Every row gives one point. To make a cloud, some directions were put in groups of two or more. Within a group, all points are equally far from the middle, so they leave a hole (a ring in 2 directions, a hollow ball in 3). The other directions are filled evenly. Then the cloud was stretched, turned, moved and blurred a little. How many holes are there, and how many directions does each take, smallest first?
In the rows, zero is written as 128.

Cloud, 15 rows:
[[163  98]
 [137 159]
 [134 174]
 [156 189]
 [113 156]
 [148 158]
 [164 161]
 [123 118]
 [188 120]
 [ 96 185]
 [173  99]
 [177 138]
 [168 120]
 [117 109]
 [139 110]]
Holes: 0

Cloud, 19 rows:
[[139 128 178]
 [ 58 108 134]
 [105 153 149]
 [105 181 110]
 [139 135 120]
 [103 165 136]
 [ 83  74  87]
 [117 160 133]
 [ 51  92 110]
 [117 131 104]
 [ 63 119 104]
 [119 140 101]
 [166 127 132]
 [124  85 122]
 [149 154 161]
 [127 164 171]
 [125  68 104]
 [159 124 130]
 [106  53  95]]
Holes: 0

Cloud:
[[120 192 146 113]
 [101 174 130  97]
 [144 119 104  95]
 [ 87 171  97 168]
 [149  87 156 149]
 [ 94 171 103 115]
 [125 193 104 156]
 [107 115  80 136]
 [172 112 166 169]
 [ 86 157 143 182]
 [107 186  98 164]
 [108 190 109 133]
 [173 166  99 168]
 [ 96  94 128 153]
 [144 118  93 108]
 [152 113  82 137]
 [ 74 133 143 161]
 [105 133  88 110]
 [178 128 179 156]
 [163 120 101 109]
 [102 134 163  86]
 [116 103 167 103]
 [ 89 100 128 153]
 [169 166 182 141]
 [144  93 166 115]
 [184 133 106 124]
 [149 173 185 144]
 [159 109  90 174]
 [124 127 123  79]]
Holes: 2 (2, 2)

Cloud:
[[170 149 176 113 124 131]
 [157 152 139  96 137 149]
 [ 88 110 129 120  83 108]
 [178 132 180 110 127 153]
 [195 184 150 137  70 122]
 [ 89 166 131 127 145  90]
 [179 139 163 115 116 141]
 [115 142 101  78 125  69]
 [127 146  70  90  94 139]
 [ 77 114 141 136 153 129]
 [ 99 124 173 115 104  96]
 [109 182 110 167 131  73]
 [184 145 113 159  96 111]
 [ 90 140  69  74 123  80]
 [103 190 143 191 105 120]
 [175 177  71 108 161 101]
 [100 155 101 146 173 133]
 [ 95 121 145 115  95 169]
 [ 90 150  75 161  88  84]
 [134 122 137  83 124  80]
 [165 133 110 158  75 114]
 [172 106  98 102 123 118]
 [114 124  67 120  87 102]
 [ 82 161 134 121 107 125]
 [133 136 114 100 129 172]
 [ 84 180  99 164 131 140]
 [153 176 111 174  94  85]
 [121 168  91 126 104 122]
 [145 169  68 152 133 160]
 [ 69 145 145  94 133  90]
 [ 92 128 151 124  82 195]
 [ 72 127  82 108 123  59]
 [154 158 171 156 109 145]
 [150 175  58 139 127 172]
 [128 130 120 123 113 150]
 [164 171  85 147 104 193]
 [146 149 157 105  58 111]
 [ 94 145 163 127  86 165]
 [127 145  67 124 176 162]
 [129 133 115  95  79 133]
 [113 118 131 144 155 116]
 [156 153 100 123 107 151]
 [ 80  98 154 121 131 108]
 [ 74 144 160  73 111 112]
 [164 121  91 108  72  79]
 [ 79 111 164 120  88 116]
 [128 159 113  81 143  83]
 [132 147 102 142 159 145]
 [154 138 190 146  75 146]
 [109 138 142 122 143 136]
 [187 170 154 104 141 110]
 [ 87 142  82 191 152 156]
 [159 203  84 135 121 163]]
Holes: 0

Cloud:
[[103 111 122 160 160 141  87 104]
 [129 112 111 129  65 168 157 177]
 [ 72 106 130 104 137 123 171  80]
 [139 134  77 118 120 193 146 133]
 [ 80 109 169 109 101 149 170  96]
 [118  76 111 155  73 124 149 169]
 [ 92 116 121 104 150 151  91 107]
 [ 96 138 107 107 135 188 135 155]
 [ 77 100 140 188 124 139 131 113]
 [150 136 104 145 187 149 123 152]
 [134 145 104 193 101 123 123 199]
 [ 57 149  92 137 100 135 168  91]
 [157  73  81 164  68 136 151  79]
 [ 88  79 110  87 131 101 150 112]
 [110  89 118  73 148 181 141 152]
 [ 42 129 141 156  80 170 163 108]
 [106  61  89 171 146 146 143 124]
 [174 119  91 128 176 113 122 149]
 [107 149 160 204  81 110 121 134]
 [102 112 115 140  53 113 184 118]
 [125 114  51 131 119 110 102 149]
 [179 139 144 155 152 141 126 113]
 [ 66  57 110 124 103 167 125  97]
 [111 121 149  95 138 123 141 190]
 [140 106 114  91 134 128 194 131]
 [115 143 183 145 136 146 146 161]
 [ 78 104  87 120 152 116 123  98]
 [ 95 133  91 148 179  96 143 124]
 [131  98 116 143  76 180 157 175]
 [ 65 168 142 112 115 124 170  86]
 [111  83 103 173  59 125 102 124]
 [167 120 143 109  74 131 126 104]
 [103 132 114 196 118 113 127 202]
 [ 87  62 136 167  92 164 149  98]
 [111 155 118 161  84 190 153 170]
 [ 94 128 115 128  61 169 163  77]
 [154  94  83 136  72 116 174 101]
 [166 116 113 159  99 124 111  80]
 [116 161  92 145 143  66 139 120]
 [111 102 159  74 124 157 152  95]
 [149 115 117 125 175 148  81 107]
 [123 110  96 196 147 126 152 143]
 [165 110 117 110  62 181 134 126]
 [ 94 131 124 201  84 168 137 102]
 [ 90 138 127 203 103 140 104 123]
 [ 57 127 142 195 112 126 117 136]
 [ 68 141  85 125  86 103 134 168]
 [103 122 155  95  87 128 157  92]
 [110 125  64 154 111 107 114 114]
 [137 162 124 194 113 160 132  95]
 [164 157 142 115 150 151 166  95]
 [ 92  90 121 119  90 179  99 116]
 [ 44 129 102 127 144 100 132 156]
 [114  90 128 174  52 159 146  97]
 [148 116 151  76 145 123 135 161]
 [168  98  94 161 162 138 149 140]
 [186 102 148 129 110 164 168 131]
 [ 97  92 113 188  61 138 154 120]
 [136 105 128 164 160 113 108  85]
 [117  81 110 153 150 143 133 177]
 [ 84 106 117 130 165 105 163 140]
 [ 99 132 119 113 159 200 140 107]
 [116 109 125 169 164 144 120  79]
 [114 151 157 188  79 108 174 100]
 [130  96 118  85 126 121 181 145]
 [ 83 150 171 124  80 180 179 133]
 [ 93 149 162 132 100 110 193  83]
 [135 149 102 190  90 100 182 123]
 [121  95 129  56 135 181 139 122]
 [129 145 136 114  66 158 134 167]
 [156 103  96 177  90 107 117 182]
 [117  93 132 175 121  92 151 127]
 [ 70 120 150 169 135  84 150 140]
 [121 150 120 100  82 160 188 156]
 [151 112  97 173 132  83 137 112]
 [ 61 137 153 108  88 124 153 109]
 [181 129 139 109  90 147 160 137]
 [160 147 134  98 108 149 189 134]
 [106 132 128  72 122 172 151 146]
 [128 120  89 175 109 172 135 175]
 [133 120 137 167 142 140 160 177]
 [ 84  56 141 152 108 159 144  98]
 [ 64 142  91 113 112 139 167 165]
 [112 118 156  73 131 168 158 130]
 [183 124 151 161 120 145 124 131]
 [166 126  71 129 109 187 152 128]
 [171 139 136 133 164 129 159 146]]
Holes: 2 (2, 4)

Cloud (95 x 9):
[[146 146 137 192 119  69 149 135 143]
 [165 180 114 157 176 126 135 132  84]
 [139  76 118 114 150 143  89  82 155]
 [170 142 124 157 141  87 160 160 150]
 [ 75 116 171 118 152 129 139 119 189]
 [105 130  88 146  95 157 106 103 139]
 [122 144  78 103  86 112  86 129 138]
 [125 119 181  78 138 113 129 149 174]
 [101  90 156 153  79 102  86 112 151]
 [114 105 142 159 216  98  98 139 125]
 [ 59  88 131 109  93  91 101 120 178]
 [115  75 111 128 140  37 112 123 159]
 [146 150 160 101 127 138 107  91 104]
 [ 80 110 138 117 166  83  74 172 148]
 [124 157 133 101  90 113 159 130 106]
 [ 97 102 136 129 140 112 167  99  92]
 [ 75 133 132 121 172  70 108 154 181]
 [ 56 143 102 138 149  70 121 116 197]
 [107 103 127 148 202  84 112 160 145]
 [101  58 114 136  96 104 155 111 141]
 [ 99  78 102 110 125 113 143  77 118]
 [121 144 123 161 164 103 182 117 101]
 [111 150  52 111 110 119  95 155 152]
 [172 115 133 117 103 136 168 111 110]
 [142 168 152 118 167  87 120 126 194]
 [169 138  86  85 117 125  92 136 140]
 [133 177 110 186 112 103  99  98 133]
 [154 156 124 115  91 102 104 127  86]
 [ 74 128 102 113 138 169  89 111 170]
 [148 130 143 196 117  50 136 103 130]
 [105 132 178  78 120  74 124 110 151]
 [187 129 143 111 157  66 103 115 139]
 [118  67 124 115 113  76  81  97  87]
 [111  56 139 110 163 112 144  99 117]
 [118 128 110  89 175  75 113 128  91]
 [166 132 155 128 146  69 109 142 170]
 [119  67  84  89  99 104 158 129 150]
 [ 81 151  77 131 149  82 168 152 142]
 [160 105 143 182 147  84 112 121 166]
 [ 98 172 157 120 147  89  70 156  98]
 [124  81 133 157  76 118 138 140 141]
 [130 146  41 118 147 118 100 135 143]
 [152 141 170 102 157 116  78 160  98]
 [ 59 122 160  99 132 105 102 161 166]
 [145 174 105 204 116 108 115 138 108]
 [173 179  96  96 140 130 120 160 164]
 [112 131 121  77 176 129  93 169 119]
 [132 123 127 121  86  45 106 109 154]
 [135  98 171 154  85 119 120 147 150]
 [103 163 110 119 162  78 170  77 145]
 [127 108  87  99 176  85  82 113 180]
 [ 84 116 136 153 179  79  97  77 130]
 [129  68 115 155 119  33 118 139 115]
 [111 142 190 152 123  94 135  80 146]
 [133 119 130 147 196  74 155 107  93]
 [112 183  89 120 194 140 125 154 144]
 [128 131 107 134 138  83  77 127 197]
 [165 166 102 124 151 123 194  99 147]
 [ 76 148  72 170 123 108 117 100 152]
 [109 108 142  73 128  75 177 132 141]
 [ 72 108 119 141 124 115 103  82  96]
 [ 93 107 103 130 150  56 152 158 106]
 [154 124 116 113  77  86 163 142 128]
 [175 140 141 159 165  91 141 176 117]
 [ 72 126 143 154 167 155  84 134 137]
 [ 90 187 138 135 142  81 136 159 180]
 [139  81 105  98 119 114  80 102 100]
 [136 151 131 109 152 128 129 198 104]
 [148 122 159 104 106 139  82 112 167]
 [122  97 106 176 127  51 130  82 145]
 [ 72 149 101  83 155 116  77 160 172]
 [153 145 125 166 116  52 145  81 138]
 [111  56 114  94 146  79 128 157 155]
 [ 89  76 127 149  76 106 130 132 153]
 [171  85 143 125 138  67  77 140 138]
 [111 151 138 116 168  55 100 120  86]
 [115 156 108 172 103  88 117  91 185]
 [165  62 119 113 128 144 105 131 124]
 [159 101 174  92 106  67 119 105 146]
 [ 84  96 133 125  76 107 108  93 190]
 [123 181 143 134 149  69 136  76 152]
 [ 76 115 115 115 127 116 171  87 129]
 [162 139 133  55 169  90 140 130 157]
 [131 193 131 139 138  66 112 111 107]
 [161 125  71 108 138  91  85 116 119]
 [ 83 109 123 160 174 141 128 145 165]
 [ 63 136 122 135 124 158 123 156 112]
 [168 123 122 117 105 120 155  53 133]
 [163 133 148  95 151 152 143  95 113]
 [128 122  62 139 156 159 120 106 145]
 [131 117 153 163  94  99 153  87 186]
 [173  65 122  81 106 106 139  89 150]
 [130 142 158  58 153  82 114 122 165]
 [ 84  81 101 110 102  53 136 132 150]
 [104 171 162 127 119 145 102 115 101]]
Holes: 3 (2, 2, 4)

Cloud:
[[168 163 121 105  86 140 142  66 110]
 [135  93  80 170  98 130 107 113 106]
 [154 130 142  66 166 120  99 144 111]
 [100 150 127 124  90 170 143 156 169]
 [157 156  91 168 143  75  97 170 114]
 [ 94 167  78 151 135 147 100 104  71]
 [113 138 172  84 172 114 159 143 120]
 [155 163 160 164  94  98 105 101 168]
 [188 160  77 164 102 167  88 100 119]
 [169 154 140 145 137 175 118 157  87]
 [130 158 102 101 194  88 128 128 117]
 [ 90 153 135  95 136  90 152  88 100]
 [151 101 132 153 166 109 117 116  67]
 [ 80 154 118 125 165 123 161 127 105]
 [101  76 103 169 116 128 135 153 163]
 [127 142 101 173 124 144 132 171 107]
 [108  93 131 137  79 150 127  96 127]
 [186 168 165 166 102 140 146  92 104]
 [167 155 175  74 169 155 148  98  72]
 [167  73 123 118 130 100  99 132 137]
 [ 99 112  91  93 127 110  84  65 106]
 [152 137  89 158  84 115 101  79 156]
 [139 159 146  38 181 113 157 100 122]
 [ 85 173  76 107 140 171 162 139  94]
 [115 153 128 135 177  90 112 195 130]
 [160 114  75 111 194  94 159 133 127]
 [100 152  78 126 133  91 135 126 145]
 [158 177 137 119 129 106 140 115  53]
 [177 170  97 125 124  97 196 108 128]
 [117 138 138 101 195 149 108 129  74]
 [ 83 136  85 167  64 110 118 107 164]
 [210 107 150 129 134 106 101  77 108]
 [ 84 175 131 154 164 162 125 133 134]
 [141 144 121 120 152 103 211 136 146]
 [139 179 120 179 160  92 133 140 139]
 [123 158 128 165 144 110 178 148 124]
 [148 146  90 150 155 174  78 149 166]
 [ 93 152 131 135  90 147 150 171 185]
 [184 150  93 115 204  88 166  96 139]
 [157 176 112  61 184  98 166 129 122]
 [126 168 116 119  89 160 135 168 124]
 [138 154 128 171 107 179  89 170  82]
 [107 114 111  81 176  88  80 105 107]
 [100 175 135 163  95 138 120  80 125]
 [104 156 133 152 142 154 170 138 128]
 [177  90 137  95 139  95 111 118 139]
 [168 168  93 125 124 125 198 122 152]
 [133 138 164 161 110 177  96 126 142]
 [154 145  68  74  99 130 181  79 144]
 [161 128  91 147 109 145  87 152 118]
 [ 95 159 148 168 129  96 142  97 177]
 [112  93 138 111  97 120 109  99 152]
 [131 122 111 193  62 152 112 133 159]
 [ 89 120 159 134 119 139 144 118  74]
 [150  61 120 118 123  98 107  68 109]
 [189 124 134 148 173 147  97 138 139]
 [139 124  79 117  84 155 129  68 114]
 [124 111 129  99 136 134 159 174  95]
 [144 208 101 137  74 163 156 117 162]
 [187 171 123 123  96 155 102 104 163]
 [151 213 136 106 157 131 146 129 168]
 [132 139  76 142 185 150 107 155  68]
 [142 148 147  84 110 130 120  69 114]
 [141 192 153 153 139 103 131 137 193]
 [147 103 182 177 151  96 117 130 136]
 [155 158 178  98 181 101 150 113 116]
 [101 164 102 140  88 117 120  75 175]
 [ 76 108 111 110 190 123  81 100  76]
 [177 158  72 154  98 156 112 102 128]
 [158 118  78 166 152  72 139 160 110]
 [117 100 125 134 165 150  88 171  81]
 [ 83 126 103 177  94  87 129  77 148]
 [131 143 157 138 140  95  88 146 165]
 [101 184 116 114 122 107 147  96 122]
 [130 103 143 119  99 101 148 151 175]
 [ 99 132 163 105 131 157 154 114 154]
 [163 107  52 109 168  78 131 134 136]
 [ 92 123 187 122  87 126 122 127 159]
 [153 108 107  89 165 148 160 119  99]
 [151 201 173 174 162 132 142 150 114]
 [176 166 123 206  80 151 148 145 160]
 [106 116 120 154 164 159  76 133  66]
 [122 217  73  98 121 158 166  97 122]
 [159  85 118 132 128 124  98  61 115]
 [126 179  93 146 190 161  90 169 134]
 [128 163  92 162 100 146 162 148 168]
 [109 126  70 113 103 118  85  96 115]
 [164 155 149 167 180  96 121 135  79]
 [118 114 113 168 100 164  67 108 101]
 [169 150 139 182 171 147 107 159  95]
 [141 215 118 154 114 144  92 127  88]
 [ 67 182  82 128 126 150 149 161 122]
 [160 142 135 146 158  96 120  74 106]]
Holes: 1 (4)

Cloud:
[[ 98 114  90 107  85 107 159  96  87]
 [154 195  89 146 178 104 188  98 124]
 [174 151 146  99 128 164 168  99  81]
 [155  92  78 129 149 149 104 141 182]
 [148 159 115 101 103  82 145  77 169]
 [100 183  94 138 104 139 160 169 157]
 [130 118  61 120 118 163 151 109 136]
 [146 144 162  84  93 123 120 158 153]
 [167 123  82 105 142 160 178  40 112]
 [126  89  60  69 153 136 124 126 175]
 [140  90 156 119 111 124 150 151 139]
 [162 104 106 107  78 118 140 132 114]
 [152 130  83  92  80  83 128 122 156]
 [120 165 123 125 108  95 143 137  63]
 [151 189 102 137  96 131 139 137 207]
 [129  78 137 112 155  85 172 127 123]
 [ 95 165  97 139 133 158 189 151 136]
 [ 96 163 111 114 108 115 111 144 186]
 [131  89  66 126 153 103 152 158 112]
 [112 180  77 105 122  95 145 122 100]
 [ 84 158 145  96 116 170 144  93 115]
 [122 164 147 100 111 125  94 125 156]
 [190 149  85 163 126  89 106  86 157]
 [190 118 165 133  90 135 153  93 130]
 [ 96 140  80 113 104 152  86 127 102]
 [103 126 112 121 147  91 111 166  64]
 [140 129  63 114 174 125 168  74  98]
 [161 162 142  71 109 165 113 131 135]
 [153 141 144 165 154 132 166 164 111]
 [139 133 116 169  97 157 130 127 169]
 [103 148 121 172 182 135 132 143 117]
 [160 136  96 120 141 186 127 120 110]
 [156 153 116 110 170  84 157 168 159]
 [236 123 142 134 147 114 131 116 181]
 [175 144 107 156 143  53 187  70 129]
 [128  88 155 102 160  66 120 152 136]
 [149  97  97  84 152 141 107 171 113]
 [140 131 134 118 172 134 135 150  97]
 [149 135  93 123 176 158 130 107  98]
 [137 112  71  91 107 145 126 124 185]
 [182  78 111 108 152 106 112 130 121]
 [151 123  85 149 158  93 151  62 120]
 [159 140  63 133 163  98 177 108  94]
 [178 180 100 133 180 147 137 120 158]
 [181 130  76  93 143 163 157  58 130]
 [120 176  96 113 132  87 181  72  53]
 [134 208 101  87 119 113 151  86 132]
 [140 172 113 181 125  56 166 140 143]
 [120 102 135 117 134  89  77 122 149]
 [ 86 132 112 138 105  99 141  99 135]
 [143 104  76 164 123 118 170 162 163]
 [138  89  80 105 171 134  91 125 129]
 [178 119 119 132  79 104 135 170 179]
 [123 115  67 160 126  63 126 161  95]
 [164 152 142 160  89 121 165 169 153]
 [101 186 114 163  97 104 170 157 116]
 [139  82 168 119 164 110 142 103 113]
 [176 107 111 135 112 158 115 122 174]
 [185 115  84  95 162 122 148  64 164]
 [131 172 158 104 104 152 127  97 102]
 [ 97 176 121 141 117 137 100 147 133]
 [103 166  78  86 116 105 147  92  86]
 [156 157  78 132  82 127 163 132  96]
 [138 165  56 153  88 143 165 108 105]
 [130 115 114 109 174 112 167  84 159]
 [174 163  98 146 151  65 153  94 178]
 [122 145 102 160 167  83 161 119 158]
 [138 160 132 123  90 109 194  76 139]
 [ 98 121 134 102 166 111 113 129  53]
 [181 153 140 131 128 127 165 166 158]
 [139 118  66  68 178 145 116 102 137]
 [138 142  62 114 140 107  89 107 127]
 [109 119 112  75 138 191 115 127 101]
 [146 158 121 148 108 120 117 109  51]
 [125 124 146 184  73  96 152 153 108]
 [135 101  78 111 150 118 170 134  89]
 [161 101 113  77  97 151 111 132 107]
 [123 130  76  80 172 119 173 119  99]
 [164 152 127 130  78  79 169 103 146]
 [150 144 139 165  98 102  86 146 163]
 [216 118 123 154 130 142 129 118 178]
 [186  88 152 121 152  74 162  77  95]
 [111 113  99 139 137 116  89 114  66]
 [170 153 140  92 166 109 188 112 106]
 [151 131 138 137  88 138 132  69 130]
 [164 187 121 132 108 151 180  82 173]
 [179 160  86 153 127  67 140  84 170]
 [ 84 161  98 142 185 120 147 131 124]
 [175 100  99 118 153  85 186  81  83]
 [166 104 103 135 103 135 172 118  83]
 [ 82 159 120  80 119 116 104 135 176]
 [150 172  87  69 139 152 187 100 133]
 [140 135  72 128 136 111  78 119 119]
 [117 140  64  83 165 138 158 156 137]
 [172 199 121 138 114 177 152 105 157]
 [190  85 138 124 137 137 145  83 116]
 [167 193 130 122 111 168 151  95 163]
 [219 126 151 174 123 119 176 116 140]
 [146 123 123 124 108 103 104  72 127]
 [101 106  89 121 149  98 132  62  88]
 [113 156 104  53 104 129 134 173 141]
 [142 188  77 123 129 181 147 139 163]
 [168 134  81 109  73  91 130 134 140]]
Holes: 3 (2, 2, 2)

Cloud, 88 rows:
[[167 158 131  94 111 113  46 162 158]
 [142 149  89  92  98 143 108 140  74]
 [112 138  94 172 146 161 156 162 108]
 [ 37 140 134 149 118 187 129 129 155]
 [ 96 158 181 123 122 185 119 159 142]
 [180 129 129 144  99 133  69 112 147]
 [ 92 146  89 108 154 179 132 109 180]
 [142 126 114  57 110 154 129 127 110]
 [ 88 103 132 139 100 157 194 151  94]
 [ 84  74 164  91 122 150 170 173 136]
 [ 91 108 189 122  75 116 137 116  95]
 [102 143 117 106 147 204  66 115 145]
 [119  90 141  57 136  91 118 146 160]
 [147  71 164 125  93 137 166 163 156]
 [ 88 140 102 113  94 138 105 179  81]
 [ 89 125 181  95  71 127  78 168 120]
 [125  88 182 138 112 123 154  94 169]
 [ 56 169  90 105 139 123 121 105 124]
 [127 137 151  99 145 186 155 131 177]
 [122 154 118  80 112 125 106  90 160]
 [111  82 162  94 117 152 128 171 199]
 [142 182 153 136  90 116  69 141 159]
 [ 83  91 113  63 133 105 129 129 124]
 [106  96 108 117 173  63 117 117 152]
 [130 112 157 115  69 164 168 116 138]
 [ 94  69 141 116 111  53 110 152 143]
 [105 141  85 157 147  63 123 172 134]
 [ 87  93 171 139 135 153 109 160 203]
 [ 91 137 125 103 168 127 104  73 140]
 [130 121 187 122  64 171 146 135 108]
 [136 134 155 132 144 164  61 102 171]
 [135  62 157 148 138 108 139 167 137]
 [150 105 153 173  87 144 118 161 164]
 [ 99 124 113  98 118  90  65 111 121]
 [ 90 149 184 112  86  95 102 127 116]
 [ 90 125 145 166 134 151 128 136 209]
 [107 169 126 156 108 145 135  63 151]
 [152 158 109 135 152 179 166 118 155]
 [161 150 150 124  69 133 155 127 114]
 [139 115 131  83 139  96  67 153 192]
 [126 135 189 119 113 126 104  96 109]
 [152 147  80 107 130 176 127 183 164]
 [ 42 135  99 102 157 163 144 124 131]
 [ 72 130 142 113 171 125 144  94 108]
 [133 155 152 142  49 120 101 163 122]
 [133  52 159  84 131 155 148 143 146]
 [135 139 176 111  61 113  88 170 119]
 [ 90 119 188 124  83 194 142 145 117]
 [ 86 169 137 142  59 113  97 147 127]
 [105 168  92 129  75 132 106 128  86]
 [133 131 141  99  71 141 164 167 134]
 [143  78  88 130 142 162 128 124 152]
 [167 133 112  79 128 175  76 186 141]
 [127 151 102 144  75 197  93 140 117]
 [151 126 135 110 165 131 125 135 201]
 [137  86 121 104 172 172 156 108 138]
 [ 74 111 132 154 158 127 107 187 169]
 [151 146 128  93 117  99  65 141  99]
 [129  95 126  92 111 109  86 200 103]
 [188 132 129 157  98 157 150 144 134]
 [135 196 105 138 129 154 126 170 157]
 [113 146  88 135 115 100 153  87 150]
 [162  71 161 110 117 139 133 172 110]
 [131 121  84 104 114 169 148 154  76]
 [131 130  99 180 138 155 173 158 152]
 [ 53 129 123  88 121 156  88 146 106]
 [ 98 144 152 117  85 213 153 131 142]
 [169 127 108 104 155  82 112 142 114]
 [ 94 132 175 145 127 147 141  89 187]
 [138 147 118  69  90 168  99 115  97]
 [ 98 158 111 144 156 122  85 116 104]
 [106 158 102 146 137 147 122  56 140]
 [ 79 146 171 129  97  91  88 127 180]
 [129 134 133 135  75 190 119  82 129]
 [ 90 172  88 101 147 194 115 141 106]
 [164 103 119 129 135 154 103 144  91]
 [106 188  99 111  78 157 125 156 111]
 [109 205 100 101 120 175  82 120 137]
 [119  90 172 100  72 123 146 124 159]
 [129 116 135 155 132 166 136 170 201]
 [148  78  80 132 152 149 150 141 126]
 [ 68 153 111 128  76 115 115 123 152]
 [130 179 108 115 153 141  81 108 108]
 [113 134 100  86 147 138  52 139 178]
 [101 137 146 139 116  79  97 147  92]
 [ 90 160 151  96  87 184  98 126 175]
 [119 195  83 157 149 164 122 138 120]
 [115  91 126 144  95 118 186 177 107]]
Holes: 3 (3, 3, 3)

Cloud:
[[120 122 144 135  88  69 154  43 119]
 [142 122 116 137 121 213 131 141 137]
 [122 155 147 106 106 157 141 120  84]
 [138 162  71 128 160 102 131 136 191]
 [171 175 130 132 116 175 120 118 113]
 [134  97  85  69 125 127 131 115 134]
 [127  85 163 150 132 145 163 123  87]
 [159  96 172  81  89 188 135 141 158]
 [106  94 144  91 131 104 148  65  77]
 [172 124 161  59 144 104 132 161  91]
 [192 101 163 107 104 120 164 120 188]
 [136 119 165 160 115 179 163 136 122]
 [153  92  91 130 123 175 136 140  96]
 [190 109 209 149 157  83 144 128 102]
 [124 144 116 181 120  76 139  88 129]
 [158 128 200 159 170 143 182 150 138]
 [189 136 213 128 126 108 174 124 162]
 [140 115 122 148 168 120 126  77  95]
 [126 118 107 133 193 120 157 174 101]
 [163 164 179 123 153 101 158 137 112]
 [106 118 144 160 112 165 150  93 185]
 [144 108 100  88 152 101 142 107 148]
 [176 108 176  84  93 140 112 134  69]
 [126 116 138 134 135 136 162  71  71]
 [101 113  86 147 123 141 146  71 162]
 [149 140 123 161 156 152 164 165 204]
 [142 187 153 127 169 131 152 138 150]
 [124  95  98 114 127 117 145  76 102]
 [163 124 173 154 139 110  99 101 183]
 [166 105 101 150 100 197 116 156 140]
 [159 118  94 175 131 158 145  90 162]
 [184 159 180 104  95 160 129 114 119]
 [193 106 188 133  77 138 151  92 103]
 [204 165 153 114 116 159 127 188 143]
 [139 125  85 159  75 149 107 147 154]
 [121 104 142 133 122 102  74  83 117]
 [126 124 100 119 114  55 145 123 151]
 [160 117 128 153  92 173  97 128 166]
 [202  99 181  82  94 159 155 153 143]
 [111 130  93 134 204 100 125 156 136]
 [150  85 154 125  98 157 178 113  94]
 [116 115 154 192 138 106 122 116 145]
 [148 105 119 119 165  78 194 103 169]
 [153  84 159  79  73 167 157 119 153]
 [ 89 156 137 131 175 157 157 143 142]
 [150 106 113 113 124 157 157 109  76]
 [102 166 155 116 146 144 124 154 112]
 [164 141  87 154 182 137 147 150 136]
 [165 106 116 108 178 104 159 139  97]
 [125 112 175 103  88 155 167 142 167]
 [150 115 151 193 104 146 175  93 122]
 [167 128 156 103 108 162  93 148  64]
 [125 127 130 163 127 127 139 149 203]
 [122 143 142  82 115 183 137 133  76]
 [ 69 148 123 151 173 113 113 106 127]
 [169 144 119 110 111 171 164 107  88]
 [114 144 124 166 106 134 103 125 151]
 [143 126 134  96  95 125  92 103 165]
 [188  95 118 127 120  98 194 163 154]
 [153 105 168  74 165 128 182 147 148]
 [128 118  91 107 115 104 122  70 136]
 [ 88 144  99  75 103 151 166 118 166]
 [ 93 115 149 100 166 129 172 143 180]
 [149  94  94 155 131  98 146 171 164]
 [ 84 165  96 165 123 114 134  58 170]
 [147 142 202  84 156  85 143 118 138]
 [141 110 114 137 176 128 144 158 193]
 [121 100 125  96  88 138 186 140 188]
 [201  91 162 169 139  89 151 104 134]
 [144 145 120 136 161 152 174 155 207]
 [175  81 182  97  90 124 118 120  80]
 [144 155 153  84  91 144 145  74 144]
 [139 127 179  88 179 124 189 131 147]
 [107 147  65 133 132  70 140 118 176]
 [133 167 144 116 116 186 154  83 136]
 [118 130 150  89 120 178 166 117  84]
 [128 163 159 131 206 140 144 151 125]
 [184 119 187 111 135 185 102 188 143]
 [149 158 123  75 121 201 123 150 125]
 [158 128  80 146 144 141 134 102 117]
 [137 143 124 148 201 135 157 163 116]
 [156  99  92  93 104 130 173  88 150]
 [ 97 123  64 111 170  87 126 160 138]
 [183 127 130 129  99 205 132 154 183]
 [111 158  71 160 139  91 131 124 150]
 [109 170 144 150 141 148 186  93 117]
 [182 124 178 122 159 163 180 178 137]
 [157 122 182 153 174 144 119 172 169]
 [117 112 126  96 137 133 183 159 196]
 [160 167 137  79 149 162 141 156 147]]
Holes: 3 (2, 2, 3)
